Rows are points. The points of each table are mixes of a few directions, plus a little noise. How many directions does each table use, and how many do they share? Where both have some left over, give the other angles between the two spaces (their principal angles), to ten degrees, smallest first.

First:
[[-5.2  4.5]
 [ 2.7 -2.4]
 [ 1.8 -1.5]
 [-3.0  2.6]
 [ 3.7 -3.2]]
Second:
[[ 6.0 -5.3]
 [ 1.6 -1.3]
 [-3.4  3.1]
 [-1.5  1.3]
 [-2.8  2.4]]
Directions: first 1, second 1, shared 1

First, 6 rows:
[[-1.4 -1.3 10.6]
 [ 0.5  0.5 -4.1]
 [ 0.1  0.0 -0.3]
 [-0.1 -0.2  1.5]
 [ 0.0  0.1 -0.5]
 [ 0.9  0.8 -7.3]]
Second, 5 rows:
[[ 1.4 -6.9  3.0]
 [ 0.3  0.3  0.4]
 [-2.9  3.1 -4.7]
 [ 1.3  6.8  0.9]
 [-0.1 -3.3  0.3]]
Directions: first 1, second 2, shared 0; angles 40

First, 7 rows:
[[-2.3  4.2 -3.5  6.9  4.7  1.6]
 [ 0.0  0.0  0.0  0.1  0.1  0.0]
 [-0.9  1.7 -1.4  2.8  1.9  0.6]
 [ 2.7 -5.0  4.3 -8.1 -5.6 -1.9]
 [-1.9  3.3 -2.8  5.5  3.8  1.2]
 [ 0.0 -0.1  0.1 -0.1 -0.2  0.0]
 [ 2.3 -4.1  3.6 -6.7 -4.6 -1.5]]
Second, 6 rows:
[[ 2.4 -4.4  3.7 -7.1 -4.9 -1.7]
 [-1.7  3.1 -2.6  5.1  3.5  1.2]
 [-2.2  3.9 -3.3  6.4  4.4  1.5]
 [-0.6  1.1 -0.9  1.8  1.2  0.4]
 [ 2.3 -4.1  3.5 -6.8 -4.6 -1.6]
 [-0.2  0.4 -0.3  0.6  0.4  0.1]]
Directions: first 1, second 1, shared 1

First, 9 rows:
[[ -3.2   0.4  -7.4  -3.7   0.8   2.4   0.3  -3.1]
 [ -1.0   1.0   5.7   3.6  -0.2  -1.9  -0.7   2.1]
 [  3.6  -3.6   4.4  -3.4  -1.4  -2.9   4.8   1.8]
 [  0.3   2.7 -10.4   2.2   1.3   2.4  -6.2  -4.2]
 [ -0.1   1.5   3.5   2.9  -1.4  -2.0   1.8  -0.8]
 [ -4.2  -2.0  -3.8  -4.1   3.2   2.3  -4.2   3.0]
 [  5.5  -3.4   1.4  -4.7  -0.9   2.2   4.5   1.2]
 [  1.8   0.9   4.3   4.1  -2.0  -5.3   1.2  -0.8]
 [ -2.7   2.5   2.3   3.2   0.6   2.7  -1.5   0.8]]
Second:
[[ 0.2  3.7 -5.3  4.3 -0.9 -1.1 -1.9 -5.4]
 [-0.3 -4.1  5.9 -4.8  1.1  1.3  2.1  5.9]
 [-0.2 -2.5  3.6 -2.9  0.6  0.8  1.3  3.6]
 [ 0.3  4.0 -5.7  4.6 -1.0 -1.2 -2.1 -5.7]
 [-0.1 -2.4  3.4 -2.8  0.6  0.7  1.2  3.4]
 [-0.1 -2.7  3.7 -3.1  0.6  0.8  1.4  3.8]
 [-0.1 -1.6  2.3 -1.9  0.4  0.5  0.9  2.3]
 [ 0.4  5.5 -7.9  6.4 -1.4 -1.7 -2.9 -8.0]]
Directions: first 5, second 1, shared 1

First, 10 rows:
[[-4.6  3.5 -3.4  0.1 -0.4  1.6  1.6  0.2 -0.8  0.0  3.7]
 [ 1.5 -3.1  1.1  2.1 -2.0 -2.3 -2.2 -2.6 -6.9 -5.8 -9.8]
 [-0.3 -5.7 -1.7  3.1  0.1  0.0 -2.1  0.7 -4.5  0.8 -5.0]
 [ 1.0 -3.2  1.7 -1.6  0.9 -0.4 -0.5  0.0  1.0  1.4 -0.4]
 [ 4.7 -0.1  4.5 -3.5 -0.3 -2.2  1.8 -2.5  4.2 -1.9 -1.7]
 [ 4.8  4.2  2.4  2.5  1.4  0.0 -2.2  2.7  5.2  1.4  4.9]
 [-2.8  0.0 -2.0  3.4  1.3  2.2 -3.9 -0.3 -0.4 -1.1  2.8]
 [ 0.7 -1.2  1.0  1.6 -0.6 -0.8 -4.6  3.3 -7.9  1.5 -3.6]
 [-2.3  1.6 -6.0 -1.8 -0.8  1.3 11.4  1.7  5.3  5.6  3.2]
 [-2.2  4.2  2.5 -5.5  0.4  0.4  0.5 -3.0  4.8 -2.4  6.2]]
Second, 8 rows:
[[-2.8  1.9  1.2 -0.5  4.1 -2.1  1.0  0.4 -2.1  2.0 -1.7]
 [ 2.5 -1.1  1.7  3.9 -7.7  3.0 -0.6 -3.3  0.2  0.8  0.2]
 [ 2.1 -0.7 -4.5 -0.8 -9.7  3.0 -3.2 -1.2  2.5  0.0 -0.8]
 [ 1.3 -2.9  5.1  0.5 14.2 -2.5  4.5  3.4  0.0 -5.6  6.2]
 [ 0.9 -1.5 -2.1 -2.8  4.1 -0.6  0.1  2.9  2.0 -3.5  2.5]
 [ 1.1 -0.3 -0.4  1.3 -5.3  1.8 -1.1 -1.6  0.4  0.6 -0.5]
 [-4.9  3.9  2.6  0.2  4.6 -3.3  1.5 -0.6 -4.1  4.9 -4.2]
 [-0.2  0.7 -3.5 -1.8 -4.3  0.8 -2.1 -0.1  0.9  0.8 -1.6]]
Directions: first 6, second 3, shared 0; angles 50, 70, 80
